Each row of a before or after table is a point. One or more steps were done to the points. Then noise was added and the rows were shuffled. The steps act on how far a point lies along the listed directions, d1 being the first. Name the steps. A step turns or swaps two directions, mirrors them in a line or flattens them onto one, adds a multiple of one to another, or multiplies one. Angles are multiples of 10 degrees, from the lower direction toward the higher: turns from -170 to 170, lines from 10 to 170 but not 90. Use the fewest steps. Two steps may share a direction if one is a turn and the other turns, adds or multiplies; they go together, in the order done. Otherwise the lowest direction goes first.

Directions:
(1): [-31 -41]
(2): [-41  31]
Before (14 x 2):
[[-43  20]
 [ 58  15]
 [  1  34]
 [-50  20]
 [-28  69]
 [-33 -30]
 [-69  13]
 [-30 -12]
 [ 22 -41]
 [-60  19]
 [-10 -42]
 [-20  18]
 [ 28  39]
 [ 45  15]]
After (14 x 2):
[[ 27 -40]
 [-43  11]
 [  0  50]
 [ 59 -46]
 [ 44 -46]
 [-13 -72]
 [ 42   9]
 [-54  18]
 [ 10 -23]
 [ 31  29]
 [-38 -23]
 [ 30 -43]
 [-19 -32]
 [ 32  -4]]
Steps: turn d1 and d2 by -150 degrees

Directions:
(1): [-47  21  13  59  43 -35 -33   3]
(2): [-21  -5   6 -24 -30 -79  33  34]
(3): [-68   3  15 -23 -48  16 -21 -46]
Before (11 x 8):
[[  7  -7   2  18   2  30 -11 -20]
 [ 28 -11  -2 -17 -29 -26  21  16]
 [ 38 -15  -7   0  -2  34 -11 -17]
 [  2  -6 -14   3   1  29 -12 -27]
 [ 27  -2   3   2   7  42  -7 -18]
 [ 38  -4 -27  23  46   2  10  17]
 [ 35  -1  -6  14  34 -47  21  44]
 [ 19   3   7  16  26  21 -22  -4]
 [-11   2  12 -15 -23 -10  16   4]
 [ 21  -7  -7 -23 -16 -29  27  30]
 [  8  -2   3   2   5  21 -11 -12]]
After (11 x 8):
[[  38  -14   -2  -37  -17  -84   64   60]
 [  34    7    5   48   55  104  -52  -50]
 [  25   -5    0   41   28   91  -37  -45]
 [ -37    4   19   -6  -26  -65   24   22]
 [ -11   -5   11    8  -22 -112   27   48]
 [  17    2    1   24   28   64  -30  -23]
 [ -14    0    3  -14  -20 -119   41   69]
 [  64   -7  -33   13   42   50    7   -3]
 [  10   -1  -15   37   33   81  -41  -48]
 [  48   -5   -1   13   36   94  -41  -33]
 [  36   -2   -2   55   50   82  -58  -37]]
Steps: mirror d1 and d3 in the line at 80 degrees; multiply d2 by 3

Directions:
(1): [ 16   2 -66  -7 -17  -7  31  21 -39 -47  40  63]
(2): [-35  35  15  82  -9  42  16  20  35 -42 -18  23]
Before (13 x 12):
[[ -23   23   32   51   -9   40  -12   -4   19  -17  -30    0]
 [  12  -45   69  -57   26   -9  -51  -46   43   80  -49  -99]
 [   1  -12  -31  -50   -5  -28   -2  -25  -16    8   15   16]
 [   0  -10   15    7   -1  -19   14  -13    5   13  -12   -4]
 [  15   -7   48  -40   -1  -33  -19  -25   23   45   -7  -45]
 [  -3    7   57    7   15   24  -20  -18   49   67  -27  -87]
 [ -22   -7   80   -4  -11   19  -48  -10   49   68  -44  -77]
 [ -20   -4  114   55   34   22  -39  -40   69   73  -80 -105]
 [  27   -4    1  -15    2  -25   -4   17  -12    5   -6   -6]
 [  -9   28   12    9   -6    4    9    7   10   -3   -5   11]
 [   0    8   -4   19  -11   10   10    9  -16  -27  -11    7]
 [ -44   30   74   90  -11   30    9   14   59  -18  -55  -14]
 [ -42   39   22   94    3   37    6   -3   23  -42  -13   38]]
After (13 x 12):
[[  45  -42  -28  -99   -9  -72   11   -5  -59   21   26    8]
 [   0  -12   -1   13   -7  -18   24   -6   -8   -1    1   16]
 [  26  -35    3  -73   24  -54  -26  -46  -33   48   17  -24]
 [  33    6  -82  -18  -20    6   47   23  -37  -26   59   42]
 [   8   -3  -95   24  -30   14   53   35  -19  -91   40  102]
 [  23  -23  -17  -59   -1  -15  -15  -19  -46   15    7    1]
 [  11   14    9   27   -4   -2    7   23    3  -15   -9    3]
 [   3   14    7  -28   -6  -13    2   -3   -8   19    5   -1]
 [  15   -7   11  -17    1    0  -10   -7  -19    8  -16  -30]
 [  57  -29 -117  -37  -16  -37   53   10  -95  -51   70   91]
 [ -41   24   11   32  -14   13    0  -14   38   -7  -20   10]
 [   3   26  -25   20  -33   -8   36   20   -2  -54   28   56]
 [  20   -2  -83  -32  -47   -6   24   36  -54  -39   57   74]]
Steps: turn d1 and d2 by 170 degrees
